Each point is reached from the start by the listed moves, each made once or not at all, plus a little noise. Is the number of moves made odd or even? Then give how often each move was made.
In the rows, zero is written as 128.

Moves:
(1): [166 151]
(2): [ 91 157]
Start: [125 119]
Points:
[164 142] => odd (1, 0)
[127 171] => even (1, 1)

Moves:
(1): [156 112 112 133 113 124 145 115 125 102]
(2): [140 142 112 132 129 141 138 112 110 134]
(3): [141 135 172 123 117 162 112 123 129 119]
(4): [117 128 121 174 107 137 137 127 118 125]
(5): [131 134 144 141 162 123 140 121 110 111]
(6): [132  96  95 131 158 176 124 129 133 135]
(7): [103 134 134 106 124 133 181 121 149 133]
(8): [137 146 143 133 135 145 139 170 131 132]
(9): [144 144 131 148 135 129 120 102 156 143]
Start: [119 110 120 129 131 126 110 138 134 141]
Points:
[150 151 179 191 115 182 107 146 156 151] => even (0, 0, 1, 1, 0, 0, 0, 1, 1)
[138  99  63 167 128 211 208 142 131 134] => even (1, 1, 0, 1, 0, 1, 1, 1, 0)
[170  92 106 194 148 221 136  96  86  97] => even (1, 1, 1, 1, 1, 1, 0, 0, 0)
[133 123 161 157  83 189 175 156 148 115] => odd (1, 0, 1, 1, 0, 0, 1, 1, 0)
[157 146 172 135 143 184 197 127 121 102] => even (1, 1, 1, 0, 1, 0, 1, 1, 0)
[111 142 160 162 133 181 170 103 106 123] => odd (0, 1, 1, 1, 1, 0, 1, 0, 0)
[ 97  90 132 152 128 224 149 127 155 140] => even (0, 0, 1, 1, 0, 1, 1, 0, 0)

Moves:
(1): [148 144 124 122 113 103 118 126 132 129 127 120 127 142 136 122 133 123
 129 136 121]
(2): [107 145 130 107 120 129 118 135 114 128 120 134 111 125 122 146 152 131
 131 115 127]
(3): [134 135 160 128 135 123 122 113 121 117 112 138 125 139 131 124 136 133
 118 121 132]
(4): [128 141 128 149 119 151 124 137 136 133 120 128 117 143 132 114 143 131
 114 128 123]
(5): [128 132 127 130 154 119 124 129 117 136 126 128 117 135 137 128 133 132
 134 150 130]
(6): [150 146 107 129 166 153 135 110 136 128 148 126 157 109 129 132 138 141
 133 131 111]
(7): [126 119 123 145 134 123 150 119 130 135 101 128 140 136 110 131 159 112
 127 119 128]
(8): [135 143 150 110 139 125 130 159 126 129 132 132 138 144 115 118 118 116
 120 127 126]
(9): [102 148 157 131 126 101 107 134 160 132 111 120 121  97 129 124 130 134
 120 121 122]
(10): [135 126 147 129 122 124 115 116 120 158 149 137 121 120 119 116 155 124
 114 130 129]
(11): [121 130 112 131 132 122 136 123 138 101 157 123 127 123 122 130 124 106
 124 137 132]
(12): [125 142 126 130 110 112 142 138 132 116 111 179 141 129 126 114 129 133
 114 145 134]
(13): [111 132 126 141 128 120 135 124 118 126 138 131 156 140 139 129 130 121
 139 114 137]
(14): [108 114 113 106 114 135 117 121 143 131 135 123 128 148 134 115 120 116
 133 131  97]
(15): [140 129 151 121 130 125 159 142 133 132 115 135 120 141 174 126 132 130
 113 119 138]
(16): [132 120 128 127 127 139 113 125 134 141 122 135 138 138 131 149 129 121
 112 134 132]
(17): [139 106 123 117 145 139 112 145 131 115 126 128 134 128 145 118 164 119
 146 139 145]
(18): [120 124 147 127 119 122 144 134 133 124 132 125 130 143 125 136 135 151
 125 135 127]
(19): [128 134 148 148 125 148 139 121 138 127 128 147 119 129 129 147 124 112
 171 124 134]
(20): [120 136 133 117 128 139 129 116 117 126 129 109 136 108 131 119 127 114
 142 163 141]
Start: [ 96 125 127 140 125 127 128 133 153  85 111 148 143 122 136 109 148 122
 132 129  98]
Points:
[ 87 181 147 164 114 156 131  90 173 126 140 196 194 169 164  97 206 104
 156 207  73] => even (1, 0, 0, 1, 1, 1, 0, 0, 0, 1, 0, 1, 1, 1, 0, 1, 0, 1, 1, 1)
[ 71 166 192 197 123  99 169 141 213  85  77 161 142 182 189 134 214  89
 135 137 110] => odd (1, 0, 0, 1, 1, 0, 1, 0, 1, 0, 1, 0, 1, 0, 1, 1, 0, 1, 1, 0)
[ 85 135 170 159 182 119 109 164 204  70  90 169 155 135 129 132 203  46
 153 158 118] => even (0, 0, 0, 0, 1, 0, 1, 1, 1, 0, 1, 0, 0, 0, 0, 1, 1, 0, 1, 0)
[117 198 186 134 108 100 114 118 216 107  81 206 142 138 195  51 213 129
  68 138  59] => odd (1, 0, 1, 1, 0, 1, 0, 0, 1, 1, 0, 1, 0, 1, 1, 0, 0, 0, 0, 0)
[119 170 197 100 128 139  81 132 145  75 131 164 138 135 134 123 226  39
 157 171 135] => even (1, 1, 1, 0, 0, 0, 0, 1, 0, 1, 1, 0, 0, 0, 0, 1, 1, 0, 1, 1)
[ 43 153 153  97 106 134 186 188 167  45  94 185 185 194 180  72 249  63
 125 159 117] => even (0, 1, 0, 1, 0, 0, 1, 1, 0, 0, 1, 1, 1, 1, 1, 0, 1, 1, 0, 1)
[ 92 215 142 159 170 106 153 122 185  72 132 121 165 108 217  75 186  99
 126 181 109] => odd (1, 0, 0, 1, 1, 1, 0, 0, 1, 0, 1, 0, 1, 0, 1, 0, 0, 0, 0, 1)

Moves:
(1): [158 127 133 150  98 177 145 130 116 161 152 126 108 122 154 130 148 154
 144 141 122 127 137 150 155 125]
(2): [131 150 127 152 131 107 148 128 133 127 139 119 130 131 113 129 131 119
 112 112 136  98 118 120 141 148]
(3): [119 109 136 160 127 135 121 145 114 143  92 108 125 134 130 128 130 131
 140 154 114 135 152 131 155 128]
(4): [121 122 128 124 124 137 137 129 127 125 131 140 114 134 116 129 133 141
 146 133 135 130 147 126 117 129]
(5): [129 140 145 135 136 122 139 154 109 119 125 133 141 110 108 145 106 140
 158 140 115 122 139 143 127 126]
(6): [132 122 119 143 132 118 124 129 136 112 128 130 113 118 134 153 122 137
 150 132 114 105 132 150 141 132]
(7): [142 114 116 117 125 129 141 110 110 133 110 159 135 116 122 142 154 147
 117 121 157 132 113 111 164 152]
(8): [127 130 134 135 125 147 122 140 139 153 120 113 129 141 134 130 119 127
 121 130 149 135 145 137 107 137]
(9): [ 99 167 158 133 145 149 118 108 109 129 125 110 108 142 128 118 125 148
 129 152 137 121 150 130  99 156]
(10): [110 141 130 124 131 111 135 135 135 155 143 134 109 130 119 137 144 136
 114 128 132 134 137 126 119 146]
(11): [135 121 122 134 150 148 126 127 111 133 163 142 115 105 118 129 111 120
 146 125 143 130 159 132 126 110]
(12): [135 139 134 133 149 128 141 139 131 130 124 113 128 141 144 124 124 113
 137 123 121 113 135 154 127 127]
(13): [130 124 118 117 121 136 116 119 110 145 118 127 132 140 155 118 112 136
 140 120 128 118 138 117 154 119]
(14): [130 139 120 146 136 156 125 133 108 130 152 154 142 147 133 142 119 100
 149 131 131 142 104 138 113 129]
(15): [117 144 146 118 129 128 138 116 139 141 119 131 129 142 117 131 112 127
 122 117 118 125 116 135 138 125]
(16): [140 107 144 127 104 136 145 114 108 101 127 124 133 114 133 134 136 128
 132 130 131 145 119 130 107 103]
(17): [144 140 130 129 144 113 131 133 129 131 145 117 115 137 124 133 103 136
 114 128 113 116 108 147 126 146]
(18): [114 132 116  97 128 137 123 146 128 116 133 142  99 114 120 133 138 158
 123 133 139 112 111 135 125 119]
(19): [133 121 130 116 129 135 140 159 109 132 137 112 113 107 121 135 150 141
 143 127 126 130 115 122 116 133]
(20): [136 127  96 135 117 116 107 133 142 128 125 147 126 131 124 126 135 103
 127 142 126  98 116 105  99 150]
(21): [145 114 137 132 117 146 124 135 125 128 138 131 132 129 130 136 127 128
 127 128 120 114 145 128 125 122]
(22): [114 140 122 140 148 113 151 118 127 134 131 125 143 119 103 148 110 136
 111 127 120 148 129 121 123 137]
(23): [111 119 132 133 133 136 128 142 120 118 144 120 130 114 149  99 127 140
 114 137 134 111 101 120 113 142]
(24): [128 129 128 162 135 141 132 149 137 116 113 136 122 121 142 124 119 128
 118 125 137 135 131 109 106 123]
Start: [124 130 117 130 108 154 142  98 130 138 145 123 137 129 137  85 112 115
 106 135 126 121 138 119 125 129]
Points:
[145 142 123 132 144 208 175 170 111 163 202  98  89 104 115 102 115 121
 121 115 159  59 171 150  93 131] => odd (0, 1, 0, 0, 0, 0, 0, 1, 0, 0, 1, 1, 0, 0, 0, 0, 0, 1, 1, 0, 1, 0, 0, 0)
[117 118 107 163  69 241 182 185 122 236 112 168  43 114 123 119 185 199
 110 174 173 110 152 101 115 189] => odd (1, 0, 1, 1, 0, 0, 1, 1, 0, 1, 0, 0, 0, 0, 1, 0, 0, 1, 1, 1, 0, 0, 0, 1)
[157 118 123 165  90 239 165 158  69 201 182 108  51  93 148 126 117 184
 172 142 104  37 176 158 219 107] => even (1, 1, 1, 0, 0, 1, 0, 0, 0, 0, 1, 0, 1, 0, 1, 0, 0, 1, 1, 0, 1, 0, 0, 0)
[176 156 137 179 100 224 181  62  86 203 140 113 107 158 174 146  71 171
 115 159 116  49 159 168 127 193] => odd (1, 0, 0, 0, 0, 1, 1, 1, 1, 0, 0, 1, 1, 0, 1, 1, 1, 0, 0, 1, 1, 1, 0, 0)
[159 188 137 192 121 242 154 101 110 173 206 141  78 187 160 124  79 121
 173 175  79  28 149 205  85 192] => even (1, 0, 0, 1, 0, 1, 0, 0, 1, 0, 0, 1, 0, 1, 1, 0, 1, 0, 0, 1, 1, 0, 0, 0)
[103 111 149 202 130 245 238 220  37 160 195 112  53  28 128 110 120 213
 170 191 132 127 185 157  78 115] => odd (1, 0, 1, 1, 1, 0, 0, 0, 0, 1, 1, 1, 0, 0, 0, 1, 0, 1, 1, 0, 0, 1, 1, 1)
[174 171 106 208  95 185 195 111 139 198 176 140 112 152 136 107  62 144
  89 127 102  43 147  97 132 173] => even (1, 1, 0, 1, 0, 0, 0, 0, 0, 0, 0, 0, 1, 0, 1, 0, 1, 0, 0, 1, 1, 1, 0, 1)
[147 111 131 138 109 147 191 138  77 100 137 138 134  74 133 123 124 137
 160 147 113  47  74 137 112 170] => odd (0, 0, 0, 0, 1, 1, 1, 0, 0, 0, 0, 1, 0, 0, 1, 1, 0, 0, 1, 1, 0, 0, 1, 0)
[104 143 150 187 121 249 187 138  29 163 182 139  63  70 110  83 130 235
 157 204 178  61 184 139 164 187] => even (1, 1, 1, 1, 1, 0, 1, 0, 1, 0, 1, 0, 0, 0, 0, 0, 0, 1, 0, 0, 0, 0, 1, 0)
[133 129 129 248 117 153 203 146  70 124 125 167 140 101 124 167 120 129
 142 156 138 114 133 122 144 159] => odd (0, 1, 1, 0, 1, 1, 1, 0, 0, 1, 0, 0, 0, 1, 0, 1, 0, 0, 0, 0, 0, 0, 0, 1)
